Each row of a before or after table is a point. The points were changed in one or more steps. Then noise was added and the rows were shuffled. The steps act on columns, c1 being the first. Write out the steps. A step turns or swaps two columns, mirrors them in a line or flattens them onto one, adds a multiple of one to another, or multiplies or shifts one. Angles are multiples of 10 degrees, from the lower column toward the higher: turns from -170 to 170, lines from 10 to 170 but not 90. Use the fewest steps. Two steps may share a column if one is a turn and the other turns, adds or multiplies; they go together, in the order done. Otherwise the lowest column goes first.

Before:
[[ 0.92 -0.10  0.27]
 [-0.62  0.43  0.05]
 [-0.48 -0.07  0.24]
 [ 0.24  0.62 -0.31]
 [-0.50 -0.54  0.04]
 [-0.34  0.00 -0.29]
 [ 0.19  0.21 -0.37]
 [ 0.94  0.55 -0.24]
 [ 0.02  0.36 -0.02]
 [-0.27  0.49 -0.58]]
After, 10 rows:
[[ 0.07 -0.36 -0.04]
 [ 0.29  0.69  0.04]
 [-0.09 -0.26 -0.37]
 [ 0.41  0.22  0.24]
 [-0.88 -0.23  0.26]
 [ 0.00 -0.64 -0.29]
 [ 0.32  0.12 -0.29]
 [-0.70 -0.83 -0.22]
 [ 0.75 -0.20  0.03]
 [ 0.40 -0.36 -0.58]]
Steps: turn c1 and c2 by -160 degrees

Before (8 x 8):
[[-0.11  0.54 -0.09 -0.21 -0.21  0.09 -0.19 -0.45]
 [ 0.28 -0.20  0.61 -0.38 -0.20 -0.28  0.17 -0.70]
 [ 0.25 -0.68 -0.27  0.05  0.46 -0.31  0.08 -0.23]
 [ 0.07 -0.02  0.31 -0.25  0.04  0.82 -0.02  0.02]
 [ 0.15  1.51 -0.05 -0.05 -0.06 -0.22  0.49 -0.19]
 [ 0.46 -0.64  0.02  0.53  0.63  0.08 -0.17 -0.77]
 [ 0.14 -0.61 -0.31  1.20  0.00  0.09  0.36 -0.35]
 [ 0.88 -0.30 -0.38 -0.13 -0.29 -0.27  0.33 -0.49]]
After, 8 rows:
[[-0.58  0.14  1.20 -0.31 -0.04  0.11  0.33 -0.40]
 [ 1.56  0.09 -0.06  0.02 -0.09 -0.24  0.45 -0.17]
 [-0.22  0.32 -0.36  0.58 -0.19 -0.28  0.21 -0.66]
 [-0.09  0.12 -0.24  0.32  0.02  0.82 -0.05  0.05]
 [-0.70  0.29  0.04 -0.27  0.49 -0.34  0.07 -0.24]
 [ 0.59 -0.06 -0.23 -0.08 -0.24  0.11 -0.18 -0.42]
 [-0.33  0.88 -0.13 -0.27 -0.28 -0.29  0.28 -0.47]
 [-0.67  0.49  0.62  0.01  0.55  0.03 -0.17 -0.77]]
Steps: swap c1 and c2; swap c3 and c4

Before, 13 rows:
[[-0.80  0.09 -0.20 -0.29 -0.72  0.33  0.43 -0.14 -0.02  0.07 -0.01]
 [ 0.01  0.52 -0.64  0.04 -1.36 -0.01  0.43 -0.33  0.59  0.57 -0.73]
 [-0.18  0.77  0.03 -0.25 -0.10  0.49 -0.50 -0.41 -0.01 -0.59 -0.33]
 [ 0.13  0.55  0.39 -0.32  0.36  0.48 -0.15 -0.31  0.62  0.50 -0.29]
 [ 0.47  0.43 -0.48 -0.28  0.30  0.18 -0.20 -0.56 -0.64  0.18 -0.02]
 [ 0.52  0.22  0.29  0.06  0.30 -0.16  0.48 -0.14  0.62  0.16  0.19]
 [-0.27 -0.09 -0.55 -0.14 -0.62  0.43  0.26  0.29 -0.12  0.04 -0.74]
 [-0.09 -0.04 -0.57  0.26 -0.05  0.35  0.46 -0.61 -0.02  0.16 -0.43]
 [-0.42 -0.02  0.20 -0.17 -0.26 -0.47  0.17 -0.46 -0.26 -0.05 -1.64]
 [-0.66  0.77 -0.43  0.01  0.21 -0.45 -0.73 -0.03  0.62 -0.12  0.08]
 [ 0.54 -0.22 -0.33  1.03  0.22 -0.67 -0.58 -0.61 -0.34  0.37  0.23]
 [ 0.01  0.54  0.38  0.23  0.03  0.45  0.48 -0.31 -0.42  0.53 -0.32]
 [ 0.27 -0.45  0.50  0.14  0.39 -0.03  0.15 -0.53  0.03  0.51  0.24]]
After:
[[ 0.01 -0.63 -0.19 -0.26  0.03  0.13  0.48 -0.30 -0.41  0.52 -0.80]
 [-0.26  0.28  0.49 -0.17 -0.62  0.73  0.25  0.30  0.05  0.05 -1.84]
 [-0.16 -0.75  0.25 -0.13 -0.09  0.07 -0.51 -0.40  0.21 -0.59 -0.83]
 [-0.43 -0.05 -0.19 -0.33 -0.27 -0.92  0.18 -0.47  0.01 -0.04 -4.11]
 [ 0.28  0.25 -0.64  0.10  0.39 -0.54  0.14 -0.52 -0.11  0.49  0.58]
 [ 0.45 -0.23  0.62 -0.71  0.32 -0.38 -0.20 -0.56 -0.08  0.19 -0.06]
 [-0.65 -0.57  0.66  0.55  0.20 -0.49 -0.73 -0.04  0.28 -0.12  0.20]
 [-0.09  0.24  0.51  0.10 -0.05 -0.27  0.47 -0.61 -0.23  0.17 -1.07]
 [ 0.01 -0.29  0.78  0.53 -1.35 -0.33  0.42 -0.33  0.26  0.58 -1.81]
 [ 0.53  0.31  0.25  0.22  0.22 -1.28 -0.57 -0.62 -1.07  0.38  0.57]
 [ 0.51 -0.30 -0.20  0.56  0.30 -0.29  0.48 -0.13  0.28  0.16  0.47]
 [-0.78 -0.02  0.23 -0.16 -0.72  0.19  0.41 -0.14  0.23  0.07 -0.02]
 [ 0.13 -0.64 -0.20  0.38  0.36  0.16 -0.15 -0.30  0.58  0.51 -0.72]]
Steps: turn c2 and c3 by 160 degrees; turn c4 and c9 by -60 degrees; add 1 times c8 to c6; multiply c11 by 2.5

Before:
[[ 0.03 -0.28 -0.19 -0.28 -0.36  0.20  0.48  0.28  0.13  0.30 -0.33  0.18
  -0.47  0.75  0.05  0.50 -0.50 -0.01]
 [ 0.61  0.06 -0.52  0.38  0.15  0.21 -0.14 -0.17  0.13  0.46 -0.12 -0.15
  -0.02 -0.38  0.21  0.24  0.46 -0.71]
 [ 0.69 -0.27 -0.34 -0.19 -0.24 -0.53 -0.04  0.03 -0.70 -0.47 -0.37 -0.30
   0.11 -0.48  0.16 -0.20  0.31  0.60]
 [ 0.22  0.52 -0.11 -0.26  0.28  0.35  0.53  0.38  0.25  0.54 -0.28  0.02
  -0.79  0.30 -0.41 -0.28  0.68 -0.42]
 [-0.20  0.58  0.36 -0.52  0.26 -0.74  0.47  0.27 -0.39  0.39  0.48 -0.19
   0.19  0.57  0.49 -0.38 -0.06  0.20]
 [ 0.56  0.23 -0.35  0.37 -0.20  0.12 -0.25 -0.83 -0.10 -0.72  0.23 -0.02
   0.12 -0.33 -0.42 -0.22 -0.42 -0.58]
 [ 0.77  0.60 -0.43 -0.92  0.57  0.26 -0.27  0.15 -0.53 -0.61 -0.49  0.90
  -0.37 -0.33 -0.09 -0.62  0.19 -0.59]
 [-0.37 -0.20 -0.34  0.32  0.64  0.03  0.67  0.33 -1.06 -0.40  0.21  0.02
  -0.98  0.15  0.16  0.19 -0.24  0.42]
 [ 0.74 -0.26 -0.32 -0.72  0.76 -0.62  0.29 -0.14  0.15 -0.20 -0.23 -0.11
  -0.29  0.42  0.74  0.39  0.49 -0.64]
 [ 0.76  0.31 -0.59  0.36  0.16  0.19 -0.15 -0.88 -0.12  0.33  0.18  0.53
  -0.26  0.15  0.09 -0.55 -0.58 -0.44]
 [-0.35  0.67 -0.34  0.36 -0.35 -0.13 -0.28 -0.65 -1.02 -0.43  0.14 -0.28
   0.32  0.55 -0.42  0.05  0.74  0.30]]
After, 11 rows:
[[-0.46 -0.23 -0.46 -0.24 -0.26 -0.55 -0.02  0.44 -0.69 -0.30  0.41 -0.21
   0.14 -0.49  0.03 -0.20  0.45  0.53]
 [-0.07 -0.26 -0.37 -0.70  0.75 -0.63  0.21  0.79  0.13 -0.14  0.28 -0.61
  -0.27  0.34  0.49  0.43  0.61 -0.60]
 [ 0.92  0.74 -0.44  0.37 -0.31 -0.05 -0.32  0.13 -1.09 -0.30  0.05  0.37
   0.29  0.56 -0.34  0.01  1.00  0.36]
 [ 0.05  0.59  0.44 -0.52  0.24 -0.75  0.44 -0.21 -0.32  0.25  0.12  0.25
   0.19  0.53  0.65 -0.36 -0.07  0.22]
 [-0.03 -0.30 -0.17 -0.24 -0.38  0.23  0.46 -0.03  0.13  0.41 -0.03 -0.39
  -0.48  0.73 -0.16  0.47 -0.66 -0.04]
 [-0.27  0.47  0.06 -0.20  0.29  0.32  0.55  0.08  0.23  0.58 -0.04 -0.09
  -0.79  0.25 -0.54 -0.34  0.98 -0.37]
 [-0.05 -0.13 -0.43  0.34  0.72  0.04  0.69 -0.48 -1.08 -0.29 -0.06  0.10
  -1.04  0.12  0.29  0.25 -0.34  0.41]
 [ 0.43  0.26 -0.45  0.29  0.26  0.19 -0.13  1.18 -0.13  0.50 -0.52 -0.08
  -0.22  0.16  0.15 -0.47 -0.87 -0.47]
 [ 0.37  0.19 -0.60  0.32 -0.19  0.08 -0.26  0.88 -0.11 -0.61 -0.06  0.37
   0.14 -0.29 -0.32 -0.29 -0.56 -0.60]
 [-0.55  0.62 -0.64 -0.84  0.61  0.28 -0.22  0.58 -0.49 -0.46 -0.72 -0.59
  -0.32 -0.31 -0.23 -0.62  0.33 -0.60]
 [-0.23  0.07 -0.37  0.38  0.17  0.19 -0.07  0.54  0.11  0.66  0.22 -0.10
   0.02 -0.34  0.13  0.24  0.62 -0.78]]
Steps: add -0.3 times c14 to c8; turn c1 and c8 by 120 degrees; turn c3 and c10 by -20 degrees; turn c11 and c15 by 30 degrees; turn c11 and c12 by 110 degrees; multiply c17 by 1.3
